Every row gives one point. A path goes straight from each point to the next, and from the last back to the first. The post is the endless flat space through its rows: a point in 2 columns, a line in 3, a plane in 4, and so on, so that a path can go around it. How many times does the path go around the post? Going back the other way cancels.

Post (1 x 2):
[-0.3 -5.9]
Path, 33 rows:
[-8.6 -33.4]
[15.9 -22.2]
[33.9 -8.0]
[14.4 -31.9]
[15.4 -6.1]
[11.7 16.2]
[-7.3 13.2]
[-27.4 -4.8]
[-4.0 -19.5]
[13.9 -23.2]
[15.5 0.4]
[2.1 23.2]
[-9.1 10.6]
[-18.7 -18.0]
[-0.7 -16.6]
[32.2 -25.1]
[13.1 1.5]
[0.8 11.3]
[-9.4 -1.9]
[-25.7 -20.2]
[-0.6 -40.8]
[25.5 -33.1]
[23.4 2.7]
[2.1 23.2]
[-22.6 10.0]
[-23.7 -18.5]
[-36.3 5.0]
[-5.5 14.9]
[20.3 6.7]
[34.6 -8.3]
[10.7 23.6]
[-18.2 12.0]
[-25.2 -11.7]
Times around: 4

Post (8 x 9):
[-10.0 -25.7 -15.6 -41.0 -5.4 18.5 -28.2 21.5 16.8]
[7.1 -17.2 -7.1 -51.9 -2.3 -18.8 28.2 4.5 11.3]
[10.9 -7.9 -17.3 9.8 -9.2 -13.7 3.4 -12.8 -21.2]
[-0.3 14.5 -23.8 14.4 27.8 14.7 2.8 -2.9 -2.2]
[14.4 -6.8 -4.3 9.1 5.8 14.8 14.9 -7.5 -4.8]
[-28.3 -14.3 0.4 -9.9 -27.9 9.1 8.8 -5.9 -9.4]
[-22.7 -2.8 12.8 15.8 13.0 3.9 20.1 37.2 10.5]
[-3.3 -3.9 35.6 8.2 21.5 -27.4 32.3 -12.0 38.0]
Path, 8 rows:
[-6.2 11.9 19.3 -21.1 22.5 -47.5 22.4 12.2 45.5]
[-10.9 -16.8 -1.7 -3.2 -4.3 31.6 -4.1 22.3 19.3]
[-19.8 -26.2 13.8 9.2 -20.6 -8.0 24.6 -19.5 12.8]
[5.9 -27.2 -15.9 -7.3 23.0 11.3 25.6 10.0 -23.1]
[3.5 -16.0 13.6 -23.0 7.3 -19.1 4.6 22.9 0.6]
[7.6 16.8 27.1 -3.9 -5.7 -1.0 17.7 14.2 9.8]
[-17.7 -7.6 6.1 -51.0 1.4 19.1 -12.8 13.3 34.9]
[-21.6 12.4 -20.9 -20.4 12.2 3.4 -30.5 -2.2 8.7]
Times around: 1

Post, 17 rows:
[10.1 23.3 -9.7 -10.1 -3.0 -11.5 3.2 -24.2 -21.3 -5.7 16.1 -3.8 5.1 13.8 -11.6 20.7 -15.1 -6.2]
[22.4 21.6 -15.3 -12.5 -1.4 -41.7 13.0 -1.5 18.1 12.6 -6.9 6.7 12.9 9.4 5.5 35.1 -5.2 -7.4]
[-3.2 -22.1 -34.7 4.4 21.0 5.5 -2.9 19.3 -5.1 -0.7 -24.6 10.9 5.5 -13.8 -7.7 -2.1 -3.2 39.6]
[28.2 1.3 -42.2 9.9 8.1 22.3 10.4 12.0 17.3 -5.9 -11.2 19.2 24.2 9.9 1.6 -35.9 -14.0 19.5]
[0.8 39.0 -16.1 -24.9 -8.5 2.6 14.9 -7.2 -6.7 -25.1 1.5 17.3 12.4 18.4 -18.1 37.6 -9.9 20.7]
[-6.6 15.4 -5.1 -15.5 -28.7 1.1 14.9 -6.4 8.2 -15.8 17.0 -5.3 0.4 0.1 14.1 40.6 -31.4 20.4]
[-6.2 -1.5 15.9 10.6 -3.9 32.9 -13.5 21.6 -17.2 25.9 -44.0 8.2 -25.5 -25.7 0.2 -11.4 -3.2 -13.3]
[3.6 -7.3 27.3 -3.4 8.4 -7.8 11.4 -0.8 1.8 -11.0 11.3 8.6 22.1 18.7 -23.1 34.9 -17.7 -12.6]
[-13.9 0.8 24.9 4.1 -21.0 5.1 -16.5 10.1 4.9 17.9 -23.0 -0.3 -22.9 -55.2 -20.3 -39.4 14.3 -7.3]
[8.4 -11.2 -51.9 10.0 14.0 37.7 3.7 17.8 13.1 -27.1 1.9 12.7 1.2 2.7 6.2 -6.5 15.9 3.4]
[-41.4 9.5 2.7 16.5 -13.2 5.5 -22.5 28.9 -4.2 17.2 -39.9 -8.3 -8.5 -9.6 0.6 -26.4 4.1 -21.3]
[-6.1 20.6 -5.4 10.9 23.6 16.6 7.9 -0.7 13.2 -3.4 -4.2 -15.8 9.1 -0.2 1.4 -12.7 6.4 26.5]
[11.2 27.8 -1.8 21.3 -24.6 -17.1 9.6 -2.7 -20.1 -0.9 -1.6 18.5 7.0 24.1 -1.2 39.0 -7.0 19.9]
[-19.1 0.9 13.0 -3.1 -10.5 21.1 -31.9 9.6 -1.8 -4.4 -42.6 -7.9 22.1 -48.2 16.8 -36.9 11.6 -11.9]
[10.3 1.2 -33.1 -5.2 4.6 31.3 -28.5 7.1 11.7 -2.3 3.1 19.5 10.5 20.9 -1.3 9.1 1.2 37.3]
[-13.6 6.2 21.0 -3.6 -0.7 6.8 -13.8 44.8 -22.6 14.2 -15.1 2.4 5.7 -21.8 5.1 -32.9 9.4 -2.6]
[-7.5 22.7 -7.3 -1.2 7.3 -12.2 6.2 -11.4 6.0 -14.6 19.8 36.7 -16.1 20.7 14.7 31.7 -22.7 9.3]
Path:
[-5.9 5.7 28.3 -18.7 -41.0 5.4 -20.9 7.4 20.3 -5.5 16.4 21.1 19.9 32.7 12.8 28.3 6.7 8.4]
[26.3 17.0 -16.3 -41.0 -23.8 -25.3 5.3 16.8 10.1 -4.3 -10.8 7.2 -0.8 -22.7 -23.3 -1.0 1.6 23.1]
[-3.9 1.2 -22.5 -21.1 -19.8 -16.5 -10.0 -20.3 9.2 1.2 -14.2 -20.2 13.6 -4.2 27.3 10.3 -12.7 12.2]
[-15.7 27.0 18.1 -11.1 -33.8 13.0 -1.7 -19.1 -0.6 -7.1 -1.2 -19.2 11.3 18.4 14.0 19.4 -15.4 -11.3]
[35.5 -14.8 -21.0 20.6 28.7 -17.1 11.5 -2.6 -23.0 18.3 -9.1 21.0 -3.7 11.3 -20.8 -24.7 -21.6 10.3]
[-0.7 44.2 19.5 30.5 2.3 26.2 13.2 29.3 -46.6 -1.7 -23.9 -3.6 5.8 7.8 -28.4 -42.3 11.8 3.2]
[-5.7 45.3 -15.5 36.5 -30.8 8.8 6.1 19.8 -27.0 5.7 13.8 -10.5 -1.0 18.1 -7.4 0.1 0.8 2.7]
[-35.5 32.0 -12.4 13.1 -12.1 2.0 -23.5 0.6 -8.1 -21.1 23.6 6.7 18.1 38.1 1.8 12.6 12.8 6.0]
[-8.4 -31.2 -4.7 -47.4 10.7 25.9 -22.3 9.5 7.4 -24.8 6.7 45.6 -4.0 -12.5 4.4 19.0 -16.1 14.2]
[3.8 41.9 29.3 13.0 1.8 -15.4 -0.3 7.3 7.6 20.2 -18.3 -11.6 14.6 14.9 5.4 -9.3 5.3 -11.3]
[22.5 12.7 -8.9 0.9 18.5 34.0 -21.6 24.8 -24.8 6.4 -32.3 -10.5 30.7 10.5 -22.1 -3.3 9.3 -0.6]
[-5.5 27.5 -22.2 2.5 -38.7 42.3 -15.6 -30.8 4.9 -56.6 3.7 7.0 9.9 8.0 17.2 19.5 -23.4 21.9]
[19.7 0.1 -21.6 -20.2 -43.4 47.2 -12.9 -32.2 7.1 -24.0 -28.5 9.2 26.2 -2.3 19.8 17.0 -6.7 -2.6]
[-46.6 6.8 51.3 4.1 -20.5 -2.2 -13.6 -15.3 14.9 1.8 -18.8 -2.2 21.1 7.9 1.5 19.7 -4.2 -11.3]
[-13.2 6.3 -5.6 16.6 -9.1 -14.9 -13.2 7.1 3.2 -6.1 -10.9 0.0 -24.5 15.7 16.3 31.5 12.0 29.2]
[2.9 24.7 10.1 10.5 -6.4 2.6 -6.7 6.1 12.4 -11.8 9.7 -8.9 6.9 11.5 25.2 -3.6 -41.5 9.0]
[-36.0 -5.5 2.3 -3.6 -5.4 -2.6 -6.6 9.6 26.7 -18.7 -12.5 -7.3 20.7 -11.9 -13.7 54.2 0.3 37.4]
[-30.1 26.7 -43.1 20.8 -2.0 7.7 -23.9 5.8 -22.0 9.7 -18.1 14.5 10.9 -3.6 28.6 10.4 17.0 57.3]
[6.9 2.1 -15.5 -36.0 12.1 22.0 -2.5 -11.0 16.7 -4.8 0.9 -6.5 8.0 -12.6 6.1 -10.7 -3.7 0.0]
[13.6 -12.3 -50.0 20.9 -24.0 24.6 11.1 3.0 -8.3 -27.7 17.7 -20.0 -1.3 27.0 1.9 0.3 -8.0 -0.9]
[25.5 7.0 4.0 -5.7 21.6 -6.3 -2.1 20.0 14.1 12.0 6.1 -0.2 -9.2 -15.2 -32.9 4.1 -4.0 35.3]
[-15.6 15.9 -0.7 26.3 6.9 5.5 -0.9 26.3 25.0 8.1 -10.6 9.1 5.2 -0.8 -5.0 2.2 17.4 8.6]
[-26.3 28.6 -12.0 -19.9 5.3 2.5 -23.5 2.8 1.8 20.0 -11.3 6.9 -3.7 -0.4 -0.9 18.7 9.1 12.6]
Times around: 3

Post (17 x 18):
[-13.6 -28.6 21.0 2.4 12.6 -0.2 14.8 -24.6 -26.6 33.5 14.5 4.1 -21.9 8.5 19.1 1.9 43.1 -0.9]
[-7.7 -9.0 -3.2 20.3 7.1 -10.4 12.0 7.0 -1.7 15.9 -18.5 2.1 -6.8 4.5 9.6 25.9 5.1 -25.1]
[27.5 -17.2 -17.0 5.6 16.1 -10.4 -32.0 14.9 -16.6 20.6 -9.3 -26.6 26.8 9.8 30.8 -17.2 -21.8 -16.3]
[-48.4 -10.4 26.3 -9.4 18.9 33.4 -30.4 -21.2 -33.6 21.6 -15.4 -11.9 14.4 5.7 -40.9 7.3 2.7 -41.6]
[3.3 -9.3 -13.2 32.4 -11.1 -11.2 -15.8 37.2 12.5 19.2 8.5 -26.3 -12.1 8.1 -10.0 -9.8 -17.7 -49.5]
[6.7 0.3 -9.1 -14.3 -7.8 -13.8 -0.5 31.5 -14.2 13.3 12.1 -18.8 13.8 22.9 -2.5 -4.4 -22.1 13.3]
[3.6 -1.4 12.5 15.2 8.0 6.2 27.5 -7.2 -15.3 9.4 -15.3 -0.5 -7.7 20.5 13.3 -8.6 -23.7 -28.3]
[11.5 20.2 -5.0 10.6 -4.5 -32.5 7.2 -18.5 -22.6 28.4 0.3 -7.1 5.2 3.3 21.3 12.9 -15.7 -35.0]
[23.9 25.7 -2.5 -4.7 -14.3 -25.3 -41.2 3.9 -35.7 4.4 -19.1 -23.3 -21.4 8.9 13.0 -12.0 -2.9 24.6]
[17.2 -5.4 18.5 6.4 -30.5 5.4 -8.3 1.9 -42.7 8.0 -20.1 8.3 26.9 -10.4 7.9 -2.6 7.5 12.8]
[-9.0 7.3 8.1 12.2 8.1 23.7 16.5 -14.6 9.4 7.6 -13.9 11.3 -4.5 1.0 -5.2 0.9 -33.3 -5.7]
[-21.7 8.4 2.9 6.1 -0.9 24.0 15.9 18.4 -20.0 9.4 -6.1 25.2 0.0 14.0 1.4 -2.5 15.6 -11.7]
[-1.4 -3.4 15.2 -14.9 20.1 25.6 -3.6 -6.1 2.7 -15.7 -17.4 -2.8 -2.9 -7.3 18.3 2.5 -19.9 -14.2]
[-24.6 20.1 -2.9 12.8 -7.9 -13.3 10.8 0.3 15.7 -15.6 -21.3 13.7 -15.0 -1.6 0.6 -12.9 -0.6 -18.9]
[-6.0 33.8 33.3 -28.8 16.1 -13.0 22.9 6.6 -11.6 25.8 -6.7 8.9 -17.9 -2.1 -6.3 5.0 6.2 9.3]
[-3.6 11.9 -24.0 -24.3 1.7 -9.0 -21.9 18.9 -13.5 10.6 -39.4 -50.7 -32.2 -27.6 -5.6 -8.2 1.4 -6.6]
[2.6 24.4 32.2 -8.3 33.0 25.5 41.5 27.6 7.2 1.7 12.1 -21.3 -1.2 20.1 -24.2 0.6 23.7 36.5]
Path, 21 rows:
[3.9 -26.6 34.9 3.2 -8.6 -3.3 -20.5 -4.9 -8.6 -14.5 -4.3 -11.1 -3.6 -1.0 0.2 -11.6 15.2 -30.9]
[-1.6 2.5 -21.6 12.5 7.8 2.5 -55.1 -5.0 -29.1 3.1 -38.0 -37.1 -8.7 -34.8 -20.2 -10.4 4.6 -18.1]
[10.5 7.5 12.9 4.6 2.3 13.1 32.0 21.3 -22.4 19.8 -9.3 -9.9 -18.2 -9.0 7.6 -14.2 -16.7 -26.8]
[-14.7 12.7 13.2 27.9 -0.2 -2.5 6.2 -1.6 25.0 9.4 -7.7 4.6 -17.0 -15.5 29.5 12.0 3.8 -31.0]
[2.4 15.3 4.2 -22.9 -11.4 -9.4 32.3 12.1 11.8 2.6 4.0 21.6 -1.0 1.2 36.1 -24.5 14.0 -9.0]
[15.2 -19.8 -25.1 20.0 -12.2 -13.2 12.4 40.0 -3.0 -10.7 -21.8 -17.7 11.5 13.9 -17.4 -25.9 -20.7 -13.2]
[16.9 16.0 10.4 14.7 0.8 10.2 -17.2 -6.9 -53.8 -28.3 -36.7 -28.4 -3.3 3.1 -4.2 -1.9 -21.9 -20.8]
[11.2 5.5 23.7 -16.9 -9.9 8.6 2.9 8.5 -48.5 -5.1 -25.1 -27.8 -21.0 -4.4 9.0 3.0 2.4 12.2]
[11.4 26.5 22.9 6.9 -15.5 -7.8 11.0 -6.8 -3.6 44.5 -32.8 7.6 0.4 -13.6 8.1 -24.3 -1.0 -1.9]
[-20.8 13.1 -32.3 -40.5 0.5 6.0 -45.4 16.1 -11.7 23.8 -23.2 -16.7 -13.5 -14.5 1.5 -28.2 0.1 -16.7]
[-4.1 15.5 -2.9 -11.3 19.0 39.0 -10.0 4.9 -8.0 16.6 -16.3 -11.4 -9.7 25.3 -7.0 15.1 -8.5 -1.4]
[17.8 40.5 38.8 -23.7 -34.5 -0.6 -9.4 -19.9 -22.8 -8.8 -21.9 -4.4 11.3 2.7 20.4 -8.1 4.3 15.2]
[15.2 -29.9 -10.6 -37.6 -7.0 -1.1 -14.6 14.4 -22.9 22.3 -21.3 -15.6 -0.3 -12.5 -1.2 9.2 -8.4 18.8]
[-18.6 -23.0 -16.0 24.3 12.1 -9.1 -14.6 -6.5 -18.3 11.2 20.9 -36.4 18.8 26.0 -24.6 13.0 24.4 -14.6]
[-13.2 -17.0 49.5 13.6 19.9 26.3 -8.9 3.2 -9.5 17.0 -1.9 -19.8 -24.6 -6.3 -11.3 31.3 -9.5 -16.6]
[8.6 15.4 29.0 -5.7 -9.1 3.5 37.4 16.0 -5.4 22.6 -16.2 17.1 -14.6 24.0 31.9 -6.1 -23.5 -9.7]
[5.0 30.6 -20.8 -23.2 24.3 25.6 -32.3 4.3 -7.0 -24.9 -19.2 7.9 -1.8 7.8 40.6 -0.7 13.1 24.7]
[9.6 -6.3 25.3 7.7 38.8 -20.8 -17.2 15.6 17.2 2.4 -3.1 6.3 6.5 0.6 0.3 32.3 7.2 -27.5]
[-5.6 -1.3 5.7 -27.4 -4.7 -33.3 0.3 20.1 -28.3 23.5 -6.5 3.7 28.9 -26.4 10.1 1.4 2.9 -35.1]
[-37.6 39.2 -9.2 10.1 12.0 6.2 29.6 19.0 -2.6 16.0 -41.7 1.9 -19.5 5.0 -10.1 -25.9 -20.0 -28.9]
[-21.2 19.7 -0.4 -32.8 8.8 9.3 11.8 12.0 -8.0 25.0 -25.1 -46.2 -5.4 7.0 -15.7 -5.8 10.1 15.8]
Times around: 4

Post (17 x 18):
[8.5 -14.0 -4.5 3.2 7.8 -7.2 13.4 -6.2 -6.5 28.7 -12.2 -7.9 32.8 2.7 -5.0 -3.6 -39.6 11.7]
[-16.3 8.0 -13.6 23.1 10.7 -8.6 22.9 11.2 22.9 19.3 -8.9 -21.2 15.0 7.7 2.7 6.4 13.8 -2.1]
[-29.1 -4.8 -46.3 4.6 -12.7 -11.7 -15.2 -33.7 -2.3 -5.8 2.1 5.7 -1.9 -5.9 -8.5 -13.2 -11.6 -21.5]
[-31.6 -29.1 55.1 -15.1 21.3 7.0 -1.1 29.4 4.7 8.4 -7.3 -50.6 3.5 9.4 8.2 43.5 -13.4 -31.5]
[-18.7 17.0 -6.4 1.5 3.7 1.8 -24.9 -1.6 9.2 30.1 2.3 -3.4 -29.0 36.1 -28.2 2.8 -0.5 -16.2]
[3.5 -21.0 -1.5 -18.0 -11.8 -2.8 9.6 -16.3 21.6 30.3 21.3 2.7 9.4 16.8 -19.5 7.4 9.7 -5.9]
[-0.6 -8.5 8.1 -14.3 31.5 9.1 -15.5 22.4 1.9 -10.6 -38.3 -7.6 10.9 14.7 14.7 -6.1 -1.4 -1.4]
[-2.5 24.7 -21.2 -5.8 19.0 -1.3 -20.1 0.2 10.4 -3.2 18.4 -40.0 -1.0 -10.8 -1.2 -27.8 -15.1 18.5]
[6.2 -1.4 -22.7 0.1 34.7 -3.5 12.0 -0.6 9.4 -23.5 11.4 5.9 -18.8 6.6 16.6 8.2 -34.5 -16.9]
[-25.2 -15.8 23.1 -8.1 -46.0 -0.3 -0.8 10.0 16.4 11.6 -15.9 1.3 4.7 22.9 -33.0 7.8 -11.7 -11.6]
[-11.7 -8.2 6.5 12.1 12.3 -14.8 24.5 15.4 3.8 31.4 1.4 -1.2 6.3 -2.8 7.0 -11.0 2.8 10.5]
[-10.9 4.3 13.5 -7.4 -5.2 -1.6 3.0 -5.6 22.0 4.3 -3.4 -21.0 -11.4 -3.6 11.5 26.1 -11.4 10.7]
[14.2 -0.6 -32.8 15.4 -27.7 -0.3 1.3 -2.8 -11.2 11.3 2.5 6.5 -12.9 15.6 -11.8 -7.3 4.9 -8.3]
[23.9 7.9 26.0 7.0 44.0 28.7 3.5 -2.5 15.3 -39.9 -13.6 -8.7 -8.6 -9.7 16.8 12.7 -19.0 -20.7]
[-30.5 13.7 0.0 4.0 -0.8 -13.4 15.4 -0.3 5.6 19.5 -6.1 -2.8 34.1 4.7 4.3 0.7 7.7 -25.1]
[1.3 2.9 4.7 8.4 -11.3 26.6 -11.9 -1.4 34.3 2.5 5.9 8.7 -0.9 -3.6 8.1 22.9 -0.8 -23.9]
[5.3 -12.4 -16.4 -8.9 16.2 16.3 20.1 7.1 -13.8 14.6 3.2 -2.9 9.8 6.4 -11.2 -1.8 -5.3 12.2]
Path (25 x 18):
[-29.2 13.9 24.0 -0.7 41.5 24.9 -15.4 32.1 22.4 24.3 6.7 -0.7 -4.6 1.2 11.3 18.2 18.4 -27.9]
[-12.3 -2.9 15.9 -14.4 -22.2 23.0 -10.0 30.8 0.4 -2.6 18.2 11.7 -19.3 32.6 -23.5 32.1 -24.4 -42.5]
[-32.2 8.5 -14.3 9.7 -46.1 -8.0 -16.7 -6.3 9.6 -19.1 -19.9 -29.6 17.7 -38.0 -5.2 -22.7 -27.6 4.6]
[-35.6 3.3 4.7 -24.8 35.1 -1.6 13.1 -8.2 16.9 36.4 -15.5 0.1 6.5 21.1 0.8 -7.1 -23.9 5.4]
[-5.3 -41.5 3.2 -56.6 -29.9 4.3 17.9 10.7 -5.0 -21.7 -2.3 9.4 10.4 40.3 3.7 -2.8 -18.2 -24.9]
[-9.3 -13.5 -11.6 -20.7 18.4 -25.8 20.8 -19.7 41.0 -13.5 -0.6 -36.0 28.9 -3.5 -13.5 -29.4 -40.0 -9.0]
[-41.9 6.3 -11.1 -48.5 -13.1 -12.0 0.5 22.9 -15.2 -19.3 3.9 -29.6 7.2 0.0 1.8 8.7 -3.4 -3.8]
[-21.4 2.7 -13.2 -4.8 -2.5 4.7 28.9 -9.0 -16.1 -13.8 -4.3 36.0 37.9 1.4 -20.1 -11.2 -17.1 -19.1]
[11.5 -11.4 18.0 -0.9 9.7 20.6 -8.2 -4.9 5.6 39.4 14.3 13.1 9.9 11.5 4.3 0.7 12.2 -11.3]
[-20.2 3.1 -29.4 -14.7 52.5 3.1 -9.3 7.4 -18.2 -12.5 -11.7 -47.6 -22.3 12.0 6.2 -18.3 -61.1 13.7]
[-16.3 -9.0 -10.2 -15.4 -48.2 -8.5 -13.4 4.0 2.5 4.0 -0.4 10.6 1.0 42.0 -7.6 -3.9 21.6 -31.3]
[-8.3 9.0 -40.0 13.1 26.4 -13.7 -38.5 -6.8 -19.7 10.9 -1.8 -29.1 -16.0 7.6 0.9 -16.6 -10.8 -1.1]
[-20.6 -11.4 -5.2 6.3 -7.4 -17.2 5.6 -15.0 12.7 24.0 -7.0 13.9 -0.4 14.8 -9.2 27.7 -2.9 -22.1]
[16.1 -47.1 1.0 7.7 -21.9 -11.7 2.1 29.6 16.3 44.6 -16.9 -57.0 -11.2 28.6 -5.5 21.8 19.6 47.1]
[-0.2 -18.7 6.4 -3.6 0.8 18.2 -8.0 -12.8 2.4 17.9 2.2 -11.9 -0.5 1.0 -14.4 -16.5 17.6 2.5]
[-14.3 11.0 -21.0 23.5 -5.5 23.8 -13.8 12.4 -19.6 10.6 -35.9 1.6 -34.1 15.9 -9.4 -25.6 24.2 -27.1]
[-3.8 24.5 -47.5 16.4 10.7 9.1 -0.6 -4.6 -13.0 27.5 -38.6 -3.9 -21.3 29.8 -3.6 32.9 2.0 -0.8]
[-0.3 4.4 13.4 0.7 1.9 0.9 -6.8 -15.1 -6.7 17.2 -10.7 -36.9 -15.8 4.8 -8.3 0.0 0.8 -8.9]
[-22.4 1.4 -8.6 -12.6 18.2 13.2 22.2 -1.8 15.6 -3.5 -7.2 -50.0 31.2 22.8 -25.4 18.1 -33.8 1.6]
[-0.7 21.7 -8.2 -10.4 -11.4 -1.1 61.0 -11.2 3.8 -5.4 -6.0 -18.9 36.4 14.7 -28.8 -0.4 -26.0 16.9]
[-13.8 13.3 23.4 8.7 1.2 -9.2 -10.6 9.5 -0.6 9.3 -17.2 -23.9 -9.2 -9.3 11.9 -0.4 6.6 -32.3]
[-32.6 1.4 14.3 0.0 14.2 -9.1 38.1 34.0 31.9 4.3 4.0 7.7 20.3 12.8 -11.6 5.5 -10.0 -13.6]
[-15.5 23.3 -24.8 38.0 32.5 6.8 12.8 -26.5 -7.6 0.0 -4.5 -24.1 10.8 -5.4 -14.4 0.0 12.0 -22.0]
[-32.4 14.4 10.7 25.8 10.6 -12.6 -9.3 9.2 8.7 -27.3 20.7 -4.1 -18.3 -4.4 7.5 21.5 7.8 -49.6]
[-14.9 -11.6 -8.8 -12.0 21.6 -46.3 12.0 -8.0 31.4 11.4 -17.4 -13.9 15.3 13.3 -14.1 -19.8 -28.9 24.6]
Times around: 1
